Each row of a before or after table is a point. The points were changed in one or more steps. Then noise was added and the rows were shuffled. The steps act on columns, c1 being the first. What was done? A step turns or swaps two columns, mirrors them in a line or flattens them onto one, adds a multiple of one to another, or multiplies or shifts one. Angles are multiples of 10 degrees, from the lower column toward the higher: turns from -170 to 170, lines from 10 to 170 but not 90. Use the fewest steps. Two steps may share a column if one is a turn and the other turns, adds or multiplies; they go together, in the order done. Otherwise the lowest column goes first.

Before (10 x 3):
[[-32  34 -32]
 [-36  86 -45]
 [ 45 -32 -17]
 [ 11 -61  19]
 [ -2 -19  47]
 [-39  65 -66]
 [ 14 -38 -27]
 [ -1 -64   2]
 [-25  22 -31]
 [-21 -43   8]]
After (10 x 3):
[[-70 -52  80]
 [-76 -25  92]
 [-44  33 -30]
 [ -4 -10 -48]
 [ 30  48   2]
 [ -1  51 -32]
 [ 89  37  -4]
 [-51  -4  34]
 [ 24  41 -50]
 [-64 -13  41]]
Steps: multiply c1 by 2; turn c2 and c3 by 150 degrees

Before:
[[-33  34   5 -44 -52   7   6  47]
 [  6  30 -39 -72 -91 -95 -19 -18]
 [-43  24  -6 -44 -13  25  -4 -40]
 [-61  11  -3  54  44  -2 -34 -29]
 [  4 -18  -8 -45 -49 -30  69  11]
 [-50  31 -29  52 -23 -51   9 -48]
 [ -5 -66 -28   0 -11   3  64  31]
 [  5  29  -1   6   6  11  11  -3]
 [-50  -4  36  19  34 -19  11 -26]
 [-54  52 -35 -54  27 -82  33  30]]
After:
[[-14 -65  16  -8 -29 -52   2  45]
 [ 72  41  27 -71  30 -95  -8  87]
 [-37  -8 -30  24 -39 -20   4 -17]
 [  3  17  15 -81  13 -81  13 -39]
 [-58 -51  -2  18 -47  -2 -14 -24]
 [ -3 -19  -8 -22  -6  11   5  -5]
 [-60  27  -1 -41 -29  24  -2  31]
 [ 24  44  15 -10  34 -29  27  38]
 [-39  23 -15 -49  67   7   4  21]
 [ -8  26  49  47  32   4  25  -6]]
Steps: add -0.7 times c6 to c1; turn c2 and c3 by -160 degrees; turn c2 and c4 by 60 degrees; turn c5 and c8 by -120 degrees; multiply c7 by 0.4

Before:
[[ 11  10  17  32 -17  67   5  46 -33  12 -20]
 [-23 -83 -70  39 -24  10 -41 -52  40 -21 -42]
 [-30  60  16 -33   4  -9  27  50 -17  38 -38]
 [-33 -13  13 -19  14  -2  11  19 -38 -11  12]
 [-59  18  25  -2  51  29   9  45  -7 -33 -38]
 [-28  11  26  -5  10  22  71  19 -48  10 -59]
 [ 17 -10  26  46 -33  13 -16 -18  -7 -53 -44]
 [ -7 -51 -67   9 -35  64 -28 -70  71 -78   7]]
After (8 x 11):
[[-20 -36 -92 -33 -38   6 -36 -93  47 -18 -44]
 [ 10  45  -3  36 -28  67  31  17 -11  10 -21]
 [-57  41  21  17  84  29   5  28  -7 -33 -41]
 [ 17 -15   0  56 -51  15  10 -13  15 -54 -44]
 [-32  39  34 -11   9 -15  11  69 -35  39 -37]
 [ -8 -61 -74 -45 -57  66 -64 -63  42 -81   5]
 [-27  19  30  17  15  21  32  13 -78  12 -57]
 [-35  20  22  -3  20  -1  38 -12 -24 -10  12]]
Steps: mirror c2 and c8 in the line at 50 degrees; multiply c3 by 1.3; turn c3 and c4 by 40 degrees; multiply c5 by 1.6; mirror c7 and c9 in the line at 130 degrees

Before (10 x 18):
[[ 28  29  -5 -19  -2  17  -8  -5  14  -4  24   9  -1 -14   4  23   9  -2]
 [-12 -16 -17  -3 -17  10  23   6 -13   5  -2  14   1  12 -23  31  16   5]
 [ 16   9   9 -18  25 -13  24  -5  21  25  34 -21   4   9  -6   0 -26  22]
 [-28   4  18  24 -15  15  16  30  21 -21   6  21  32  19  12  21 -10  22]
 [ 21 -23  -4  24 -14 -29  20  24  -1  -8 -10  -7  10   6   1  15  -7 -15]
 [  3  11  -5 -23   2 -36   4  -9  -2   8   9  19  -8 -16  -5  -9   7   1]
 [  5 -26   1 -26  -6   6  11  -7 -15   6  45 -33  19   8  19 -23 -34 -10]
 [ 15 -17  10  23   8  10  -1   6 -21   3  22  15  -7 -28 -15 -16  18 -11]
 [-12  14  27  -2  22 -22   6   5  16  -5   8 -23   6  -4 -24   9  18 -12]
 [ -7  27  23  17  12 -20  30  41  14   4   7  -1  20   4  29  -3  -4  16]]
After:
[[ 15 -17   2  16   9  20   4  11 -21   1  35  15 -21 -29 -25 -15  18 -19]
 [  4  11   3  -2   3 -42  -3 -10  -1   8  14  18 -24 -15 -16  -9   9  15]
 [-27   4 -12  14 -15  26  19  32  20   3  10  21  95  20   1  21 -19 -24]
 [ -7  27 -16  24  11  -9  10  43  14  27  11  -1  60   4  20  -2  -7 -45]
 [ 27  30   1 -25  -2   5   2  -8  14  -9  39   8  -3 -15  -6  23   9   6]
 [ 22 -23 -21  35 -13 -13  14  13  -1  14 -16  -7  30   6  -9  14 -12 -51]
 [-13  15  13   9  22 -20  13  24  16   2  14 -25  18  -4 -33  10  15 -19]
 [  5 -25   7 -25  -6  -8 -11  -5 -15  12  72 -33  56   9   9 -24 -32   1]
 [-12 -15 -15  -9 -17   7  12  -9 -13  22  -3  13   2  11 -33  31  12  -4]
 [ 17   8  10  -9  25 -20 -19   3  20  32  54 -22  12   8 -16   0 -22  29]]
Steps: add -1.5 times c8 to c18; turn c3 and c8 by 50 degrees; turn c4 and c6 by 30 degrees; turn c7 and c10 by 60 degrees; turn c7 and c17 by -20 degrees; multiply c11 by 1.6; multiply c13 by 3; shift c15 by -10

Before:
[[-14 -31 -82 -52 -26  12  48  37  21   0  -7 -16 -45 -26 -83  58  -3  64
    7  63  42 -20 -60 -45]
 [-42 -56   9 -65 -14 -76  53 -19  58 -22  46  31 -44   1  79  29  -6   6
  -42 -10   3 -42   7 -18]
 [ 27  34  72   8  -2  -3 -64 -30 -31  69 -43 -51  25  25 -49  -4   7  43
   30 -10  35  -8 -19  33]
 [-19 -42 -34 -28   6 -26  70  10  51  -1  61  34 -41  66  64   9  34  15
    5   6 -58  -9  19 -27]
 [ -3  27  32   3 -13   9 -40 -21  14  16  13  -4   0  38 -73   7   1   0
  -57 -34  36  67  33   1]
 [ -3 -71  28   3  -3 -15  65 -51 -14 -81   4  36 -42  -4  76  23  37  -6
   14  36 -33   4   5  -9]
 [ -2  31  35  -7  10 -56 -44 -14  61   8  15   7  46  -3 -88 -37  37  11
   10 -14  28  47 -13  -8]
 [  6 -27 -40 -36  37 -64  52 -49   1  -5  47  14 -70   3  95   4  49 -32
  -24  23  -1  -1  12 -42]
 [ 20 -15  15 -13  22 -29  42   3   2 -38  62  49   1  15  71   7  -3 -33
  -36 -29 -28   1 -36 -64]
 [ 47  61  67  15  10   7  -3 -70  33  35  23 -22  -3   6 -91  46  12  53
   17 -11  37  20 -26  15]
 [ 35  -4  45  13  17  35 -30   0   5  30  48   0   3 -67 -57 -18  -1  65
    8  -3  32  39  15  12]
 [-53 -20  27   9  18 -23  54   1  30 -34  73   2 -57  -6  54  -2   0 -48
  -16  52 -32 -27  10 -57]]
After, 12 rows:
[[ 31 -54  -5 -39 -14 -77  56  60  60 -25  43  29 -22 -37 -63  30   6  -7
  -68 -13  27 -42   1 -20]
 [-20 -72  14 -52  -1 -18  69 -21 -15 -82   8  39 -21 -39 -78  28  42   4
  -17  25  34   4 -23  -7]
 [ 24  29 -15 -22 -12  14 -39 -15  17  21  15  -5 -32  21  88   5  29 -14
  -28 -47 -26  63 -14  -1]
 [ 21 -17 -18   4  15 -28  55 -11  31 -32  73   1 -27 -46 -50  -4  20  43
  -33  30  59 -31 -43 -59]
 [ -6 -23  64 -56  35 -65  57  16  -3  -3  47  10 -37 -59 -85   6 -14  32
  -53   7  -4  -3 -31 -40]
 [-31 -17  -9   4  19 -28  44  17  -2 -36  62  48 -16   6 -55   6   9  42
  -60 -17  10   0  34 -66]
 [-23 -40  46   3   4 -29  76  32  52   3  62  34 -80  -7 -65   9 -14 -20
  -18  -4  56 -10 -13 -35]
 [ 38 -34  38  15 -25  10  44  60  22  -3  -7 -17  -2 -47  72  59 -74 -41
   34  89 -25 -17  36 -44]
 [ -2  -6 -27   0  19  35 -34 -13   1  28  49   0  60 -34  52 -16  42 -62
   32   1 -42  38   9   9]
 [-11  65 -22 -61  10   7  -1 -39  29  34  28 -25  -7  -2  78  44  67 -39
   45  13 -61  21  41  13]
 [ -1  30 -29 -24  -2  -5 -66 -21 -35  68 -43 -54  -9  35  32   1  68 -34
   45   9 -44 -12  33  31]
 [ 20  33  18 -15  13 -58 -45   1  62   9  15   8  25  37  82 -39  46  -5
   39  -3 -21  46  20  -8]]
Steps: turn c1 and c21 by -140 degrees; mirror c3 and c17 in the line at 60 degrees; turn c4 and c8 by -70 degrees; turn c13 and c14 by 60 degrees; mirror c15 and c19 in the line at 100 degrees; turn c18 and c23 by 160 degrees; turn c20 and c23 by -30 degrees

Before, 8 rows:
[[ 24 -15 -11  25 -13   2  -6 -30 -13 -21 -40 -18 -38  15 -16 -28 -24  23
   28  -9   1  31 -28  -8   2  34 -29  12  21   9 -13  18   5  15  13   2
   15 -28  17 -11  17  16  -8  16  12 -23  23   3]
 [-25  11  20  16   7 -16  -2  19 -23  -8   8 -34 -16   6  12  23  30 -28
   12  12 -15  11 -12  23   9 -18  -4 -28  11  27 -27  -4 -23  23   4  14
   17 -12  22 -11  10  33   7  -8  26 -20  -7  39]
 [ 10  17  26   9 -25 -27  -7  -9   5  11  -9  -7  13  13 -23  10  18  -9
    8  27  -4 -18 -14  15  34  -7   6  13  44 -16   0  -3 -23   6  -5  45
  -18  26   3 -17  11  21 -23  -7   7 -43  65 -21]
 [  9  14   7  34  10   2  43 -33  24  28 -22   6  -4   4  24  13 -14  20
   16   9 -12   6 -46  -4   0  16   7 -22   1  -5 -27   4  11  21 -13   5
  -40 -20 -18   9  23  -7 -21   4  -2   0  18  16]
 [  7 -20  12  36 -23 -14  21 -18  20  14 -45   6 -20   0  -6   8  11  10
    9  -7 -29  12 -32  18  -3  -5 -11  10  31   1 -32  34 -19 -27  31 -21
   -6 -14  -5 -11  -8 -10 -20  10 -12   9  23  24]
 [ 14  24  17 -14   5   8  25 -11  29 -12  -2 -22 -21  13 -25  37 -10   5
   10  -7  19  -9 -14   7  14 -37  -8  17  21 -13 -16  -8 -26 -25  18   0
   17  11  22  11 -39  -3   8  20  11  11 -12  29]
 [  5 -31 -11  35  -7   4  -7  13   2  22  -1 -22 -16  -2  21   7  -9   9
   44  10 -10 -32 -27   7   8   8  -5  17  24 -17  -7 -28   0  15 -18  36
   14 -10  26  10 -14  10 -24   8  38  19  21  25]
 [ 31  11  -7  62   9  33 -40  17  75 -11  40  95 -37  29  55  57  24 -22
    4  71 -12  17  68 -88 -55  63  25  21 -79   5  44  10  34  16 -46  11
   74  62  -2  23 -33   6  43   5  12 -29 -50 -48]]
After:
[[  3 -33 -11  34  -8  -2  -4  13   3  21   2 -25 -14  -5  23  -2 -15  12
   46   9 -49 -41 -21   5   6   9  10  16  26 -19  -4 -26   3  17 -22  34
   13  14  25  11 -14  10 -28   6  39  18  21  25]
 [ -8 -17 -13  28 -16 -24  -7 -30 -14 -18 -40 -17 -39  15 -15  37 -23  20
   24  -9 -59  -3 -38  -8   6  34 -11  12  22  11 -13  17   1  16  11   3
   15  11  19 -10  15  19 -10  16  11 -22  25   0]
 [ 20   9  -8  63  11 -42 -44  18  70 -14  38  99 -35  21  52 -77  26 -22
    1  73  96 -43  70 -90 -52  65  -8  22 -76   8  47  17  32  18 -42  10
   75 -29   1  24 -31   6  41   4  13 -28 -48 -52]
 [  5  23  15 -16   6 -12  27 -13  29 -12   0 -27 -20  15 -28 -40 -10   3
   11 -13  -3 -32 -15   6  17 -37  -1  16  21 -10 -17 -12 -26 -24  18  -2
   14   6  26  11 -37  -2   7  17  13   8 -13  31]
 [-35  17  22   8 -26   1 -10  -8   7  11  -8  -8  12  14 -21 -24  16 -10
    6  28 -14 -16 -12  17  36  -7  13  14  42 -15   1  -6 -18   4  -3  41
  -17 -21   4 -11   7  21 -22  -7   4 -41  65 -21]
 [ -2  11   6  31  13  -8  41 -28  24  25 -18   7  -1   3  26  -5 -13  20
   18   4 -67  -5 -31  -3   4  19  27 -25  -1  -1 -26   3  10  24 -13   6
  -43  25 -22  11  26  -8 -20   5   0   0  20  15]
 [-12 -23   9  34 -23  -1  20 -21  26  16 -44   3 -19  -1  -8  -1  11  11
   13  -7 -80   9 -34  17  -3  -8  10   8  29   4 -32  36 -21 -31  32 -20
   -6  16  -6 -11  -8 -12 -14   9 -10   9  20  20]
 [ -4  10  17  15   7  28   1  19 -26  -7   7 -31 -18   5  11 -12  36 -27
   11  12 -30  57 -16  24  15 -18   3 -28  16  23 -28  -5 -23  21   1  14
   18  26  21 -11   7  34   4  -7  26 -20  -7  42]]
Steps: turn c1 and c6 by -110 degrees; add 1.5 times c6 to c22; turn c16 and c38 by 150 degrees; turn c23 and c27 by -30 degrees; add 1.5 times c23 to c21

Before, 10 rows:
[[ -1  14 -10 -26   8   7  16 -12  15  27 -17  -2  -4 -17   9  -1 -12  -3
   -5  -2  -6  -7  -8 -20  -3   1  -6   9  -1   4  -5   1 -23  10  15  -5
   -4  19 -21  -9  18   7  19  -8   1   5  15 -32  -1  16  29 -16 -10   4
  -25  -4  -4 -18 -23  -4 -12   8   0  14]
 [  0   0   2 -25   3  -6 -49 -15  25  13  17  19  -5  25  -8  -9  34  -8
   -2  -2  18  24  -7   6   1  45   8 -11  10 -29  11   0   8  -9   3  17
   14  12  11  -1 -25 -11   1  -4 -10 -16  -3  20 -17 -51 -23  45  -1   5
   17  -6  -2 -11  28  13  -7 -15   0  -2]
 [  1 -12 -14  -1   4  13  18 -28  12  17  -5  13 -18 -17  -5  11 -14   8
    4  -2 -16 -19   6 -17  12 -11   1 -13 -20   7  15 -16   4  -3  16   4
  -12  -1 -27  20  17  14   8   4  16   3   8 -14 -10  34  16   4   4  -6
  -15  -4   3 -22 -21   9 -34   1 -12  21]
 [  3   5  -1 -21  -2   7 -15 -11  -6  12   4  -3  -7  33 -23 -20  20  -1
   -4 -17  20  13  -4   6  13  20  13 -11 -10 -30   0   9  11   1  -5   9
   -1   9  12  -7 -15 -17  -7  30   0 -20 -14  25   8 -55 -19  13  -4  -1
    5   0   8 -10  31   6  -3 -23  12 -14]
 [ 22 -17 -13 -24  -7   2  13   1   0  11 -16 -18 -11 -17   4 -10 -13   8
    3  10  -2 -13  -9  -4  -6  -2  -4  -7 -16  21   2 -20   3  18   8   2
  -12  15 -23   3  -9  13  10 -29  15   5   1 -29  -5  21  23   4   1   3
   -2  -1  14 -15 -25  -9 -21 -20   6   8]
 [ 22  10   5  -6   9  10 -33 -16   9 -15 -10  32 -21  23 -19 -11  27 -14
    7  16  14  31  -1  13   4  35  39   0  -1 -11 -11   2  14   6   0   8
   21  12  11  -5 -14  -7   7  26 -15 -14 -12  17   3 -46 -15  28 -12  -3
   14 -12   4   0  18   0  -6 -17   9 -21]
 [ -2 -13  -8 -12  -6  -6  15 -20   8   2 -32   1 -12 -17  14  -2 -22   5
    8 -12 -13 -19  -8   8  -7   7 -15   9  -4  -3   5 -18  -8  24  20   4
  -37  -2 -26   9   8  12  28 -10   1  17 -18 -12 -10  12  11   0  11  10
  -32 -20   5 -24 -15   2 -24  12  -7  16]
 [  4   4  -6 -12  17 -13 -23  -1   0  23   9   8  -6  24  -4   8  17  -3
  -21   6  16   9   6  13  14  36  32 -12  22 -12  -3  -1   8   1   3   2
   14  -8  15  -4 -38  -6  11  27 -10 -20   8  23   8 -48 -25  18   0  18
   26 -17   3   5  17   0  -8  -3   8 -30]
 [ 19 -21  34   7 -10  -1 -12 -13   3  20  25   9 -17  -4  24  -3  35 -30
    0   3   0  -7  15  -9   5  21  27   4  26 -31   4  27 -18  22  -4 -18
   -7  24   6 -10 -18 -20 -14  10 -19 -11   2  19   4  -1  -8  -1  34  27
    9  -1 -14 -13  16   3 -24   8  10 -15]
 [  2  -3 -13  -9   9  15   3 -18  20  12  -7   8  -1  -9   7   7 -15  17
    5  -4 -26 -20  -2 -22  -2   2  -6   0  -5  -8 -20   0  -3  22  15  -6
  -26  -4 -32   2   0  29   9 -10  22  -8 -23 -17 -17  17  24  -1   1  -2
   -9  -4  19   3 -24  -3 -30  -5  15  35]]
After (10 x 64):
[[ 18 -21  34   6 -10   0 -13 -11   5  21 -97   9 -18  -4  24  -4  36  -7
    0   5   0  -6  15  -9   5  21  28   5  24  56   5  29 -19  22  -5 -19
   -8  24   7 -10 -19  18 -14  -7 -17 -12   1  18   2  -1  -8   0  33  28
    8   0 -13 -13  16   2 -25   9  12 -14]
 [ -2 -12  -8 -11  -7  -4  16 -19   8   0  51 -11 -11 -19  13  -2 -22  25
    8 -13 -13 -19  -7   7  -6   6 -15   9  -5 -17   4 -19  -9  25  19   5
  -36  -2 -27   8  10 -24  27  -4   1  18 -18 -12 -11  12  12   1  11  10
  -32 -20   3 -24 -16   1 -24  12  -9  15]
 [  0  15 -11 -25   8   6  16 -11  15  28  15  -7  -3 -18   9  -1 -11  16
   -5  -5  -5  -6 -10 -21  -3   1  -7  10   0 -18  -3   2 -23   9  15  -4
   -4  19 -23 -10  18 -11  18   1   3   4  13 -33  -2  17  30 -17  -9   4
  -25  -3  -5 -19 -23  -3 -12  10   0  14]
 [ 21   8   5  -5   7  11 -33 -15   9 -16 -17  29 -22  23 -17 -12  27  17
    6  15  15  31  -1  13   7  33  40   1  -1  19 -11   2  13   5   1   8
   21  11  11  -4 -15   5   8 -27 -16 -15 -12  17   4 -45 -15  27 -10  -4
   13 -13   4   0  16  -1  -5 -17   9 -21]
 [  0 -12 -13   0   3  11  18 -30  11  18  23   6 -18 -16  -6  11 -15  -1
    7  -3 -15 -18   5 -17  12 -10   1 -13 -19 -26  15 -14   5  -3  16   3
  -12   0 -27  19  17 -23   8 -11  16   2   7 -15 -10  34  17   4   5  -5
  -15  -4   3 -23 -22  11 -34   2 -12  21]
 [  4   3  -7 -13  16 -13 -23   0  -1  23 -19  26  -6  25  -5   9  17  -6
  -21   4  18  10   7  11  14  36  31 -10  24  20  -2   0   9   0   5   2
   15  -8  14  -4 -39   3  11  -2 -10 -18   8  25   8 -46 -26  20   0  19
   26 -18   3   4  17   1  -9  -4   8 -29]
 [  3   6  -4 -22  -1   8 -15 -12  -8  14  -6  28  -8  34 -24 -19  20  -3
   -5 -17  20  12  -4   7  13  20  12 -10 -10  49   1   8   9   1  -6   8
   -1   9  12  -8 -14  14  -6   8   1 -19 -14  26   7 -55 -18  14  -5  -2
    5  -1   6  -9  32   5  -4 -23  10 -13]
 [  0  -4 -12  -9   9  16   2 -18  21  11  47  -8   1  -9   5   9 -16  -4
    4  -4 -27 -19  -2 -22  -4   3  -6  -1  -4 -41 -20   0  -4  23  14  -5
  -25  -2 -31   2  -1 -61  10  -9  23  -9 -25 -18 -16  16  23   1   1  -3
   -9  -3  20   3 -24  -4 -30  -5  17  35]
 [  0  -1   2 -25   3  -8 -50 -14  25  10 -39   0  -7  25  -8  -7  34  -8
   -1   0  18  23  -7   7  -1  44   9 -12  11  40  12   1   8  -9   2  15
   12  12  11  -1 -27   3   1 -18  -9 -14  -2  21 -18 -50 -24  45  -2   6
   17  -7  -2 -10  28  13  -7 -17   0  -1]
 [ 19 -17 -14 -24  -7   2  13   2  -1  11  37 -32 -12 -16   4 -11 -13   8
    1  10  -2 -14  -9  -4  -5  -3  -4  -8 -16 -36   2 -19   2  18   8   2
  -12  14 -22   3  -8 -12  12  14  15   3  -1 -29  -6  22  22   4   1   3
   -3   1  14 -15 -25  -9 -22 -19   6   7]]
Steps: turn c11 and c18 by -120 degrees; multiply c11 by 2.5; turn c12 and c44 by -80 degrees; multiply c42 by 2.5; turn c30 and c42 by 140 degrees
